Every row gives one point. Each copy is the shape, with its points in the same order, stretched, turned, moved and blurred by noise. Some copies are also mirrored. Which?
(in the rows, 128 means zero)

Shape (6 x 3):
156; 104; 90
109; 145; 164
95; 171; 160
152; 146; 102
132; 107; 160
132; 102; 93
Copy 1, 6 rows:
97; 84; 102
168; 141; 165
175; 175; 156
135; 114; 88
147; 98; 163
92; 103; 126
Copy 1 is: only turned
Copy 2:
112; 86; 159
134; 186; 119
114; 206; 122
104; 136; 164
151; 143; 119
104; 85; 136
Copy 2 is: mirrored
Copy 3 (6 x 3):
165; 141; 183
93; 115; 108
92; 147; 95
166; 150; 130
108; 94; 127
140; 149; 181
Copy 3 is: mirrored

Shape:
95; 71; 94; 184
133; 133; 135; 125
114; 156; 103; 105
96; 166; 98; 156
132; 151; 152; 101
173; 159; 139; 106
150; 158; 119; 98
Copy 1 (7 x 4):
74; 177; 136; 193
134; 141; 126; 116
138; 105; 87; 124
100; 142; 75; 124
154; 141; 120; 108
139; 124; 135; 70
138; 111; 116; 89
Copy 1 is: mirrored
Copy 2 (7 x 4):
145; 100; 124; 196
140; 130; 129; 107
147; 177; 119; 130
161; 182; 164; 154
128; 145; 134; 86
161; 137; 129; 73
152; 163; 113; 92
Copy 2 is: only turned
Copy 3 (7 x 4):
43; 199; 97; 159
137; 129; 131; 132
126; 129; 146; 88
104; 196; 158; 101
151; 103; 157; 129
185; 105; 120; 120
159; 109; 130; 93
Copy 3 is: only turned

Shape:
142; 101; 121; 103; 74; 171
111; 115; 121; 140; 159; 107
195; 149; 112; 107; 82; 171
205; 147; 118; 185; 171; 113
135; 123; 165; 118; 152; 92
131; 94; 113; 120; 156; 162
117; 208; 83; 113; 157; 107
113; 157; 118; 141; 100; 191
97; 131; 154; 152; 96; 175
100; 162; 131; 102; 156; 144
117; 166; 114; 80; 122; 146
154; 127; 133; 109; 128; 129
Copy 1:
119; 65; 97; 104; 125; 138
120; 162; 141; 134; 128; 104
140; 65; 93; 154; 105; 177
181; 130; 144; 218; 114; 127
154; 170; 156; 113; 107; 118
125; 128; 115; 127; 167; 122
77; 186; 129; 173; 95; 168
82; 80; 145; 141; 139; 159
94; 81; 169; 114; 138; 131
92; 165; 148; 120; 138; 157
88; 143; 116; 117; 116; 171
141; 130; 121; 127; 116; 141
Copy 1 is: only turned
Copy 2:
160; 99; 84; 124; 85; 166
133; 109; 158; 117; 158; 132
153; 87; 57; 164; 112; 136
139; 68; 132; 200; 200; 119
175; 101; 165; 121; 140; 98
165; 123; 120; 126; 152; 175
83; 140; 96; 121; 174; 83
109; 146; 103; 160; 97; 165
123; 134; 141; 155; 80; 166
136; 167; 123; 113; 140; 120
134; 147; 91; 104; 123; 113
164; 103; 116; 128; 133; 121
Copy 2 is: only turned

Shape, 14 rows:
143; 124; 124; 79; 149; 95; 137; 163
75; 102; 166; 90; 143; 117; 145; 138
110; 102; 112; 92; 98; 134; 147; 125
145; 153; 118; 101; 138; 106; 131; 20
144; 142; 124; 119; 121; 124; 128; 116
142; 124; 100; 208; 147; 126; 147; 144
107; 93; 125; 77; 143; 128; 131; 162
132; 96; 107; 132; 140; 210; 134; 170
141; 131; 172; 80; 140; 102; 117; 150
137; 163; 114; 77; 130; 110; 132; 157
146; 132; 105; 74; 131; 109; 128; 77
125; 96; 112; 134; 77; 108; 130; 92
49; 114; 116; 86; 130; 106; 131; 155
121; 119; 144; 86; 137; 130; 169; 160
Copy 1:
129; 139; 113; 78; 142; 120; 132; 162
110; 124; 171; 120; 180; 104; 95; 189
74; 116; 116; 109; 122; 100; 124; 159
124; 116; 118; 130; 107; 39; 164; 76
124; 117; 112; 132; 119; 116; 131; 119
141; 144; 80; 158; 108; 109; 60; 143
108; 116; 128; 84; 163; 119; 106; 177
109; 94; 112; 107; 135; 159; 53; 115
155; 117; 156; 107; 145; 139; 136; 155
120; 134; 99; 106; 155; 141; 152; 132
111; 117; 104; 95; 115; 70; 162; 110
86; 111; 97; 143; 83; 74; 130; 165
82; 124; 118; 120; 198; 102; 113; 207
108; 149; 146; 98; 151; 130; 104; 162
Copy 1 is: mirrored
Copy 2, 14 rows:
117; 143; 118; 115; 156; 98; 192; 153
160; 100; 146; 116; 108; 152; 219; 157
97; 94; 161; 127; 111; 145; 167; 117
125; 113; 75; 107; 98; 149; 170; 29
121; 134; 108; 114; 122; 128; 141; 108
149; 141; 95; 154; 96; 73; 111; 131
127; 101; 157; 129; 153; 120; 196; 154
124; 98; 151; 188; 165; 136; 114; 150
143; 163; 124; 99; 151; 138; 195; 146
104; 134; 100; 91; 157; 111; 159; 148
103; 112; 111; 110; 136; 133; 177; 68
105; 108; 164; 116; 74; 132; 145; 77
140; 65; 153; 83; 116; 106; 199; 162
120; 126; 128; 139; 130; 147; 194; 170
Copy 2 is: mirrored

Shape:
160; 94; 117; 174; 171; 114; 178; 108; 110
126; 106; 90; 108; 135; 133; 174; 115; 94
180; 109; 112; 125; 172; 156; 151; 152; 196
154; 167; 154; 133; 114; 142; 101; 167; 65
145; 127; 112; 146; 121; 123; 129; 132; 129
162; 176; 166; 128; 119; 74; 106; 91; 84
86; 129; 123; 117; 147; 215; 86; 126; 160
131; 117; 103; 128; 167; 159; 84; 140; 143
116; 126; 89; 92; 111; 134; 137; 130; 205
127; 116; 110; 90; 123; 153; 133; 88; 68
129; 118; 139; 108; 86; 158; 110; 135; 166
104; 153; 147; 111; 121; 115; 172; 161; 84
106; 104; 151; 104; 151; 138; 127; 165; 114
121; 161; 153; 119; 146; 141; 146; 116; 119
116; 150; 129; 117; 134; 107; 201; 155; 95
Copy 1:
166; 71; 141; 202; 108; 143; 142; 147; 96
116; 97; 112; 171; 102; 124; 173; 117; 119
221; 124; 133; 197; 155; 177; 165; 131; 153
125; 161; 103; 106; 60; 182; 98; 128; 100
143; 109; 130; 149; 122; 146; 115; 130; 134
118; 166; 119; 145; 87; 93; 41; 113; 98
153; 175; 185; 132; 173; 178; 166; 80; 134
167; 132; 144; 144; 132; 174; 139; 75; 132
155; 125; 127; 159; 192; 116; 162; 131; 190
93; 136; 144; 157; 75; 112; 142; 84; 123
146; 147; 168; 112; 145; 128; 130; 131; 186
117; 137; 94; 124; 108; 132; 162; 155; 93
181; 131; 123; 114; 124; 131; 170; 109; 101
137; 171; 133; 155; 138; 141; 141; 122; 100
120; 119; 74; 147; 113; 133; 168; 164; 95
Copy 1 is: only turned
Copy 2 (15 x 9):
69; 101; 51; 151; 129; 122; 132; 176; 107
115; 141; 79; 99; 121; 147; 161; 136; 120
63; 56; 92; 118; 117; 154; 67; 109; 127
122; 191; 139; 85; 129; 49; 110; 120; 108
113; 141; 110; 144; 128; 118; 111; 141; 146
140; 131; 111; 142; 154; 51; 135; 150; 180
137; 110; 174; 124; 160; 157; 106; 105; 76
108; 109; 153; 114; 159; 143; 89; 158; 98
115; 109; 134; 132; 120; 181; 100; 96; 183
153; 136; 112; 90; 131; 132; 177; 134; 114
149; 119; 150; 138; 94; 131; 128; 91; 151
93; 187; 109; 95; 117; 92; 177; 89; 123
88; 126; 153; 99; 113; 112; 171; 113; 86
104; 123; 105; 125; 152; 104; 140; 95; 128
77; 175; 84; 94; 122; 110; 165; 97; 130
Copy 2 is: mirrored

Shape:
89; 132; 117; 141; 153; 120; 118; 117; 102; 109; 150
113; 111; 182; 129; 161; 129; 74; 85; 184; 125; 144
155; 99; 143; 130; 97; 110; 139; 134; 214; 113; 138
153; 108; 145; 156; 96; 236; 144; 127; 151; 96; 152
154; 103; 115; 154; 118; 162; 130; 113; 90; 111; 110
129; 101; 137; 99; 106; 98; 138; 101; 100; 103; 140
140; 144; 115; 141; 125; 117; 140; 84; 97; 100; 105
154; 108; 114; 80; 108; 120; 138; 103; 170; 189; 155
143; 113; 119; 147; 148; 104; 122; 133; 90; 99; 143
126; 186; 112; 146; 103; 126; 59; 120; 104; 132; 150
74; 97; 175; 148; 119; 116; 117; 114; 98; 125; 102
151; 181; 148; 150; 150; 179; 108; 137; 99; 100; 139
155; 104; 116; 82; 102; 142; 131; 119; 143; 112; 149
127; 118; 156; 159; 113; 109; 124; 111; 121; 113; 164
Copy 1 (14 x 11):
126; 139; 92; 90; 97; 131; 100; 124; 94; 154; 129
111; 144; 119; 71; 135; 179; 68; 148; 156; 160; 86
77; 171; 146; 148; 166; 134; 67; 109; 167; 102; 131
178; 192; 70; 153; 183; 145; 70; 159; 168; 62; 105
179; 131; 120; 134; 150; 139; 100; 123; 126; 102; 166
131; 145; 157; 89; 127; 100; 85; 92; 97; 137; 148
154; 115; 128; 110; 117; 106; 96; 94; 137; 111; 174
93; 159; 135; 64; 210; 143; 124; 124; 141; 109; 167
123; 116; 142; 114; 102; 126; 93; 129; 91; 128; 154
131; 144; 122; 78; 104; 107; 125; 187; 139; 177; 186
170; 161; 144; 107; 105; 149; 122; 74; 107; 179; 105
155; 112; 101; 118; 114; 112; 109; 179; 154; 107; 119
111; 146; 124; 103; 181; 107; 75; 134; 125; 111; 144
130; 175; 151; 98; 103; 132; 93; 119; 121; 130; 138
Copy 1 is: mirrored
Copy 2 (14 x 11):
136; 116; 132; 86; 127; 106; 119; 172; 136; 104; 147
111; 161; 196; 136; 138; 77; 197; 112; 139; 136; 162
166; 158; 156; 187; 139; 124; 164; 37; 135; 83; 166
64; 185; 157; 196; 105; 142; 109; 145; 96; 62; 127
134; 124; 149; 158; 109; 105; 103; 165; 100; 122; 128
173; 130; 151; 121; 78; 82; 86; 102; 118; 114; 156
142; 105; 151; 132; 89; 123; 110; 139; 119; 133; 171
163; 144; 166; 129; 162; 98; 95; 36; 78; 132; 161
172; 115; 135; 133; 128; 98; 109; 179; 139; 121; 156
75; 70; 143; 113; 127; 63; 89; 149; 166; 128; 155
113; 119; 97; 105; 77; 80; 152; 126; 116; 125; 124
66; 139; 135; 159; 110; 109; 113; 198; 176; 145; 154
154; 156; 173; 149; 117; 119; 80; 68; 110; 95; 145
144; 129; 136; 146; 104; 72; 133; 150; 131; 94; 181
Copy 2 is: mirrored
Copy 3 (14 x 11):
145; 167; 137; 132; 141; 113; 93; 144; 158; 111; 138
167; 154; 94; 104; 125; 102; 74; 81; 148; 183; 119
111; 108; 143; 115; 92; 123; 144; 93; 151; 187; 145
65; 178; 225; 190; 124; 156; 120; 100; 155; 170; 85
90; 160; 166; 185; 128; 132; 123; 110; 110; 113; 101
137; 133; 168; 131; 132; 127; 119; 105; 90; 127; 140
86; 149; 149; 143; 111; 81; 121; 121; 94; 80; 126
125; 136; 133; 83; 103; 132; 201; 126; 91; 200; 127
142; 137; 154; 169; 127; 111; 121; 139; 147; 109; 126
110; 155; 118; 166; 139; 92; 74; 195; 116; 145; 147
130; 125; 122; 147; 156; 167; 54; 87; 107; 103; 108
96; 167; 166; 178; 101; 108; 96; 183; 137; 131; 89
127; 151; 174; 134; 110; 136; 156; 111; 110; 177; 144
123; 115; 160; 149; 148; 106; 93; 116; 146; 134; 117
Copy 3 is: only turned

Shape, 15 rows:
107; 116; 97; 117; 133; 130; 104; 165; 140; 148; 88; 167
114; 134; 129; 152; 127; 157; 140; 160; 128; 186; 73; 133
127; 151; 96; 113; 111; 113; 100; 134; 133; 156; 128; 88
158; 80; 121; 141; 132; 109; 152; 128; 167; 117; 162; 150
165; 112; 116; 153; 102; 129; 119; 117; 185; 130; 95; 146
141; 105; 92; 152; 152; 104; 147; 116; 188; 100; 151; 168
140; 155; 96; 131; 159; 170; 108; 101; 126; 141; 147; 122
106; 159; 123; 121; 91; 145; 101; 119; 112; 168; 94; 166
99; 108; 79; 182; 164; 90; 180; 79; 132; 83; 125; 142
94; 125; 134; 142; 113; 159; 106; 141; 90; 115; 99; 126
183; 107; 81; 143; 139; 108; 183; 125; 130; 91; 111; 167
150; 57; 66; 179; 172; 92; 146; 70; 115; 106; 135; 150
170; 129; 118; 115; 193; 107; 105; 79; 159; 96; 129; 105
146; 112; 110; 198; 177; 62; 150; 103; 114; 99; 145; 168
88; 137; 146; 94; 114; 147; 130; 120; 104; 181; 89; 139
Copy 1, 15 rows:
143; 156; 82; 105; 119; 143; 152; 115; 170; 123; 119; 156
160; 186; 112; 131; 145; 110; 127; 94; 155; 130; 119; 123
140; 109; 111; 104; 119; 129; 113; 91; 143; 143; 149; 89
152; 111; 122; 178; 157; 160; 170; 157; 108; 142; 149; 147
174; 113; 107; 182; 131; 139; 151; 96; 147; 97; 153; 137
142; 108; 104; 177; 157; 152; 175; 180; 137; 108; 161; 139
165; 126; 139; 110; 121; 129; 121; 146; 126; 89; 130; 92
125; 161; 115; 97; 88; 113; 133; 71; 134; 86; 139; 135
117; 155; 65; 186; 149; 123; 165; 193; 94; 114; 145; 83
133; 180; 100; 130; 75; 115; 127; 110; 129; 136; 90; 123
162; 118; 75; 174; 152; 120; 216; 161; 112; 113; 116; 115
177; 139; 57; 178; 152; 150; 162; 189; 61; 116; 145; 110
153; 55; 110; 150; 150; 148; 103; 153; 121; 84; 106; 117
141; 114; 69; 180; 159; 91; 151; 209; 85; 132; 145; 142
107; 177; 127; 93; 113; 135; 117; 66; 118; 103; 110; 128
Copy 1 is: only turned
Copy 2:
116; 135; 145; 104; 132; 133; 113; 145; 162; 155; 101; 146
100; 137; 133; 118; 168; 146; 127; 189; 110; 136; 102; 124
117; 122; 109; 126; 145; 82; 146; 144; 141; 168; 140; 103
142; 147; 108; 164; 133; 124; 132; 105; 168; 87; 156; 151
112; 177; 135; 152; 117; 103; 110; 116; 144; 106; 137; 113
144; 150; 94; 166; 137; 134; 97; 70; 189; 98; 139; 131
149; 98; 117; 151; 129; 132; 108; 122; 116; 167; 135; 97
126; 124; 124; 98; 110; 107; 125; 149; 97; 158; 71; 144
89; 109; 54; 175; 164; 167; 105; 49; 150; 102; 123; 148
96; 117; 130; 89; 118; 140; 131; 139; 80; 142; 139; 160
120; 168; 97; 195; 146; 155; 154; 68; 144; 137; 128; 159
96; 88; 111; 219; 147; 148; 104; 64; 160; 119; 133; 160
134; 100; 139; 169; 112; 126; 126; 51; 165; 133; 149; 69
139; 110; 112; 182; 188; 123; 123; 37; 143; 108; 121; 161
112; 99; 114; 95; 113; 144; 149; 172; 107; 142; 69; 140
Copy 2 is: mirrored
Copy 3 (15 x 12):
147; 90; 139; 166; 105; 96; 89; 163; 125; 148; 132; 87
135; 125; 182; 161; 133; 145; 63; 155; 153; 151; 126; 106
140; 181; 149; 118; 114; 123; 111; 149; 80; 135; 151; 106
135; 100; 116; 123; 124; 135; 171; 86; 135; 175; 128; 101
125; 111; 141; 168; 135; 155; 171; 142; 102; 165; 109; 106
112; 93; 78; 144; 123; 112; 161; 102; 124; 191; 114; 100
145; 138; 124; 134; 139; 112; 83; 115; 77; 146; 142; 157
156; 115; 181; 151; 133; 93; 100; 180; 109; 148; 103; 146
89; 100; 67; 101; 93; 110; 120; 96; 154; 177; 52; 119
133; 109; 169; 142; 82; 106; 92; 153; 133; 103; 116; 150
173; 90; 72; 144; 127; 134; 152; 112; 156; 147; 77; 101
127; 84; 89; 107; 109; 97; 109; 54; 116; 171; 50; 90
110; 109; 88; 90; 150; 153; 153; 113; 57; 132; 143; 111
103; 119; 89; 101; 159; 70; 137; 72; 153; 145; 76; 96
153; 100; 192; 110; 118; 131; 86; 177; 126; 159; 117; 137
Copy 3 is: mirrored
Copy 4:
137; 118; 148; 123; 109; 175; 110; 165; 164; 121; 142; 101
118; 90; 178; 172; 114; 182; 139; 152; 161; 132; 130; 78
113; 130; 138; 149; 106; 93; 121; 134; 105; 116; 132; 90
155; 132; 101; 162; 122; 118; 131; 139; 159; 167; 177; 162
168; 105; 146; 177; 128; 151; 97; 111; 143; 111; 174; 116
134; 148; 109; 162; 120; 146; 94; 142; 147; 141; 187; 184
102; 100; 104; 169; 111; 139; 101; 124; 99; 125; 120; 147
138; 101; 166; 116; 89; 183; 135; 105; 124; 130; 136; 91
75; 178; 117; 169; 109; 153; 152; 133; 152; 86; 185; 208
108; 112; 149; 122; 129; 143; 155; 103; 168; 105; 122; 120
167; 177; 106; 197; 124; 154; 136; 141; 168; 106; 142; 176
113; 134; 83; 173; 73; 143; 145; 151; 158; 85; 175; 209
128; 115; 103; 171; 159; 105; 105; 153; 74; 65; 155; 173
115; 147; 151; 162; 84; 134; 145; 144; 152; 115; 155; 230
122; 99; 150; 117; 116; 178; 175; 139; 119; 132; 144; 73
Copy 4 is: mirrored

Shape:
157; 120; 86; 119; 139; 155; 163; 98; 134; 77; 135; 108
122; 136; 99; 133; 96; 171; 165; 77; 158; 168; 122; 187
189; 100; 146; 124; 109; 120; 123; 171; 129; 169; 118; 173
142; 131; 118; 160; 153; 124; 96; 174; 132; 153; 136; 117
87; 127; 124; 164; 107; 144; 159; 136; 119; 85; 126; 109
107; 125; 197; 118; 141; 123; 98; 169; 117; 105; 159; 101
134; 123; 63; 176; 157; 166; 159; 136; 94; 155; 134; 135
126; 62; 150; 158; 133; 120; 77; 120; 138; 174; 137; 85
91; 123; 140; 87; 146; 131; 91; 128; 97; 122; 80; 140
106; 118; 127; 120; 103; 128; 163; 137; 148; 91; 177; 124
156; 147; 119; 142; 134; 86; 159; 105; 101; 138; 115; 136
113; 94; 67; 107; 195; 138; 113; 118; 158; 161; 87; 77
92; 106; 139; 120; 107; 104; 97; 107; 135; 101; 147; 139
117; 129; 100; 73; 143; 133; 153; 166; 125; 155; 148; 130
130; 110; 111; 144; 169; 145; 166; 149; 130; 125; 134; 154
Copy 1:
133; 151; 107; 168; 191; 108; 128; 145; 124; 113; 154; 130
114; 133; 131; 156; 123; 92; 27; 83; 158; 108; 152; 152
99; 175; 124; 74; 130; 135; 76; 131; 134; 128; 93; 112
56; 115; 119; 115; 105; 160; 110; 156; 110; 141; 131; 124
134; 141; 116; 153; 107; 123; 136; 156; 161; 143; 132; 154
130; 109; 126; 110; 123; 182; 195; 122; 150; 169; 115; 124
67; 157; 101; 173; 107; 136; 84; 115; 88; 125; 157; 179
91; 123; 192; 129; 85; 150; 127; 140; 104; 121; 125; 108
165; 83; 121; 146; 121; 147; 111; 109; 107; 137; 83; 130
105; 137; 119; 129; 149; 116; 168; 124; 184; 136; 141; 137
147; 131; 82; 97; 101; 109; 106; 130; 120; 114; 159; 102
87; 100; 112; 216; 123; 121; 78; 140; 75; 101; 129; 101
119; 83; 159; 96; 128; 108; 156; 133; 153; 117; 118; 123
93; 136; 79; 147; 145; 126; 113; 93; 129; 149; 112; 116
84; 160; 86; 160; 125; 153; 112; 104; 146; 112; 138; 165
Copy 1 is: only turned
Copy 2, 15 rows:
81; 132; 138; 123; 107; 165; 67; 115; 148; 143; 140; 116
125; 127; 150; 96; 155; 83; 142; 123; 65; 146; 166; 155
163; 123; 131; 146; 149; 117; 172; 174; 105; 97; 95; 160
128; 170; 130; 145; 132; 97; 127; 170; 182; 117; 128; 151
105; 110; 87; 103; 75; 129; 111; 195; 163; 133; 147; 127
130; 101; 87; 150; 123; 129; 124; 180; 173; 81; 134; 71
83; 186; 152; 101; 112; 100; 139; 162; 145; 114; 169; 172
141; 127; 146; 197; 140; 129; 169; 159; 170; 136; 204; 129
143; 130; 90; 145; 175; 165; 178; 138; 163; 123; 179; 122
107; 91; 123; 91; 87; 115; 101; 143; 146; 126; 111; 87
96; 142; 98; 130; 110; 109; 171; 129; 136; 137; 126; 149
99; 161; 165; 159; 186; 154; 146; 116; 226; 171; 210; 185
146; 116; 110; 136; 121; 141; 143; 130; 142; 157; 150; 67
127; 106; 156; 105; 156; 135; 147; 120; 175; 95; 147; 137
86; 141; 142; 83; 118; 103; 153; 183; 128; 122; 120; 130
Copy 2 is: mirrored
Copy 3, 15 rows:
129; 111; 115; 198; 93; 95; 94; 55; 124; 124; 172; 144
161; 136; 110; 157; 74; 105; 186; 140; 167; 82; 137; 122
152; 145; 169; 46; 163; 122; 161; 104; 187; 66; 127; 115
100; 105; 121; 70; 191; 120; 133; 135; 120; 122; 129; 148
183; 112; 106; 154; 141; 127; 83; 124; 111; 167; 135; 173
124; 151; 138; 60; 200; 125; 85; 121; 128; 214; 107; 134
150; 95; 93; 167; 163; 97; 173; 102; 114; 99; 139; 163
105; 93; 157; 19; 167; 98; 160; 133; 51; 169; 129; 85
124; 137; 205; 100; 129; 145; 118; 121; 122; 182; 86; 133
171; 173; 109; 142; 133; 96; 73; 111; 105; 140; 132; 152
165; 111; 110; 165; 149; 150; 112; 79; 150; 101; 120; 94
49; 66; 160; 106; 105; 69; 141; 94; 47; 141; 93; 135
141; 170; 154; 100; 123; 141; 96; 138; 77; 169; 136; 132
132; 161; 149; 126; 152; 70; 113; 97; 123; 114; 73; 143
131; 137; 99; 121; 144; 112; 154; 86; 137; 122; 117; 176
Copy 3 is: only turned
Copy 4:
134; 174; 83; 110; 161; 116; 159; 136; 155; 107; 104; 116
190; 105; 190; 139; 168; 121; 159; 116; 138; 134; 95; 179
154; 111; 179; 202; 99; 173; 135; 114; 198; 121; 165; 166
141; 83; 85; 160; 100; 138; 137; 122; 111; 123; 166; 118
167; 144; 95; 139; 178; 123; 123; 140; 121; 124; 111; 92
147; 121; 85; 134; 130; 131; 59; 115; 166; 114; 160; 104
151; 125; 90; 127; 138; 143; 171; 78; 95; 116; 114; 81
122; 100; 84; 134; 134; 130; 95; 104; 69; 48; 149; 130
75; 76; 152; 146; 185; 99; 93; 127; 137; 157; 161; 99
195; 186; 107; 126; 148; 133; 118; 136; 160; 124; 127; 144
131; 122; 131; 146; 78; 165; 138; 154; 126; 132; 116; 109
99; 88; 85; 90; 173; 135; 166; 125; 77; 91; 163; 103
137; 129; 121; 137; 155; 89; 92; 154; 116; 132; 149; 145
158; 145; 131; 118; 144; 171; 144; 93; 177; 146; 155; 143
169; 141; 135; 130; 133; 151; 166; 127; 146; 113; 145; 87
Copy 4 is: mirrored

Shape, 16 rows:
135; 81; 173; 107; 102; 126; 151; 200; 166; 107; 104; 147
88; 135; 122; 98; 87; 143; 106; 119; 121; 103; 114; 149
116; 162; 171; 138; 132; 124; 113; 163; 128; 112; 152; 160
177; 94; 108; 152; 99; 156; 106; 179; 140; 104; 95; 99
116; 82; 140; 142; 152; 141; 161; 195; 156; 90; 150; 87
114; 88; 127; 151; 139; 122; 153; 146; 120; 105; 96; 163
160; 136; 146; 101; 89; 88; 124; 110; 166; 94; 135; 83
91; 139; 126; 139; 138; 139; 70; 143; 156; 82; 120; 143
167; 82; 145; 123; 126; 172; 120; 141; 125; 159; 89; 123
117; 138; 100; 139; 158; 91; 131; 135; 94; 155; 82; 90
175; 143; 167; 109; 129; 144; 103; 118; 80; 132; 141; 159
171; 112; 130; 142; 117; 112; 141; 112; 129; 135; 148; 87
94; 91; 143; 88; 167; 119; 78; 166; 108; 90; 152; 74
140; 99; 86; 84; 170; 154; 128; 127; 134; 128; 146; 124
98; 118; 101; 83; 148; 97; 141; 145; 151; 146; 96; 118
119; 144; 113; 160; 133; 116; 76; 136; 110; 138; 154; 147
Copy 1:
68; 76; 119; 150; 113; 61; 136; 188; 196; 107; 107; 139
71; 162; 152; 120; 92; 127; 98; 161; 119; 70; 109; 127
95; 117; 121; 112; 128; 115; 94; 72; 154; 75; 81; 128
120; 155; 153; 127; 168; 85; 111; 181; 204; 125; 118; 120
103; 113; 130; 135; 142; 120; 189; 152; 234; 63; 111; 102
65; 129; 124; 129; 104; 78; 122; 161; 164; 113; 149; 85
98; 103; 136; 69; 183; 145; 136; 156; 149; 113; 109; 164
81; 177; 111; 132; 149; 119; 112; 141; 151; 51; 84; 95
126; 133; 160; 169; 135; 67; 113; 161; 146; 155; 148; 131
82; 157; 113; 98; 137; 161; 148; 118; 163; 190; 143; 105
113; 129; 158; 111; 140; 97; 69; 65; 112; 117; 138; 166
137; 112; 153; 86; 172; 139; 132; 124; 151; 130; 145; 136
63; 151; 116; 164; 170; 193; 169; 139; 210; 53; 135; 143
134; 176; 129; 132; 122; 128; 170; 137; 155; 81; 168; 146
84; 139; 91; 120; 105; 143; 176; 176; 157; 142; 140; 132
119; 160; 115; 103; 144; 159; 73; 87; 145; 88; 117; 97
Copy 1 is: only turned
Copy 2, 16 rows:
103; 146; 138; 125; 157; 161; 161; 187; 103; 168; 136; 85
114; 82; 85; 134; 139; 202; 135; 122; 139; 145; 139; 135
101; 90; 145; 117; 150; 166; 112; 174; 104; 131; 133; 162
176; 151; 107; 164; 150; 115; 146; 159; 133; 165; 93; 106
123; 165; 145; 113; 113; 138; 169; 183; 116; 113; 62; 131
96; 132; 117; 116; 161; 146; 167; 125; 93; 139; 127; 150
195; 140; 106; 106; 93; 153; 125; 177; 163; 138; 173; 70
122; 100; 137; 126; 140; 172; 150; 138; 161; 168; 131; 183
106; 127; 143; 167; 170; 98; 103; 119; 93; 177; 90; 77
139; 172; 93; 112; 101; 138; 118; 101; 87; 161; 100; 141
120; 65; 130; 120; 198; 108; 80; 151; 93; 132; 109; 108
154; 150; 110; 134; 107; 97; 105; 153; 120; 113; 123; 88
127; 107; 112; 61; 108; 115; 146; 176; 141; 170; 42; 118
105; 153; 102; 110; 176; 123; 113; 123; 141; 109; 85; 131
103; 179; 92; 100; 119; 180; 128; 121; 117; 167; 138; 123
112; 101; 97; 148; 127; 117; 113; 139; 128; 138; 127; 177
Copy 2 is: only turned
